Each wall is flat, endless, passes through zero and stands at right angles to its row. A trip goes straight from one point to another. Which walls does it cross, in order?
In the rows, 128 means zero.

Walls:
(1): [137 125 100]
(2): [141  68 211]
(3): [ 71 103 116]
(4): [125  15 136]
(5): [102 108 187]
(6): [183  88 157]
(7): [204 114 110]
Trips:
[101 129 192] to [133 127 166] => 3
[ 99 184 130] to [219 113 146] => 3, 7, 6, 2, 1, 4
[ 70 111  84] to [102 102 178] => 5, 1, 2, 6
[177 155  56] to [183 147 118] => 6
[127 127  71] to [ 68 126 117] => 7, 4, 5, 1
[192 183 178] to [146 117 104] => 5, 1, 2, 4

Walls:
(1): [125 183  75 167  74  56  85  72 117]
(2): [186 102 178 151 150 137 123 111  95]
(3): [197 144 123  93  86  82 107 234 195]
(4): [152 211 147 177 101 180 190 115 146]
(5): [137  91 125 148  57 138 111  83  68]
(6): [161 137 145  98 201  38 141 126 133]
Trips:
[129 161 113 120 221 111 117 119 107] to [ 94  97 150  97 114 136 189 115 172] => 2, 4, 6
[107 123 116 150 153 137 104 162 180] to [144 149 112 130 203  80  23  99 168] => 6, 1, 2
[187 125 124 113 121 138  99  63 243] to [228  93 142 157 111 117 114 188 111] => 1, 5, 4

Walls:
(1): [136 166 191 147 147 139 161 143  91  94 182 175  78  93 150 113 107 130]
(2): [185 162 100 120 127 167 129 115 125 116  73 106 179 128  10  76 109 135]
(3): [202 155 151 130 155 165 109 160 118 152 112  53 125 148 121 155 159  63]
(4): [152  94 156 122 163  93 117 160 119  32 160 111  99 111 121 130 206  70]
(5): [ 99 126  78  98 110 167 163 121 143 118 155 118  78 158  78 169 152  96]
(6): [ 90 142  95 233 140 115 140 112  38 156 104  60 142 166 107 150 164 149]
(7): [ 57  92 160  33 124 130 191 106 116 112 170 178 137 196 165 166  63  73]
(8): [149  84 153 207 103  90 145  91 199 170 148 126  46  81  97 142 217 150]
(9): [ 56 157 144 131 135  87 123 125 156 132 194 178 150 131 107 145 132 152]
(10): [138 152  97  99 122 146 170 167  89 201 186 119 124 173 117 110  42 136]
(11): [156 192 104  96 101 143  62  93 154 184 116  97 161 141 146  72  64  90]
(12): [160 167 104 170 131  89 101 185 116 131 113  85 175 117 101 150 114  80]
Trips:
[151 132 145 128 175  86 110  62  54 183 120 108  85 140  88 110  87 162] to [175 186 135 167 189 143 132  67 163 172 156 141 178 123 161 103 156  99] => 12, 9, 10
[100 144 153 126 134 117 117 160 145 179 110 146 216 120 125 133 129 101] to [141  84 118 129 147 129 148 109 128 151 146 145 172 154 145 160  58 165] => 3, 2, 12
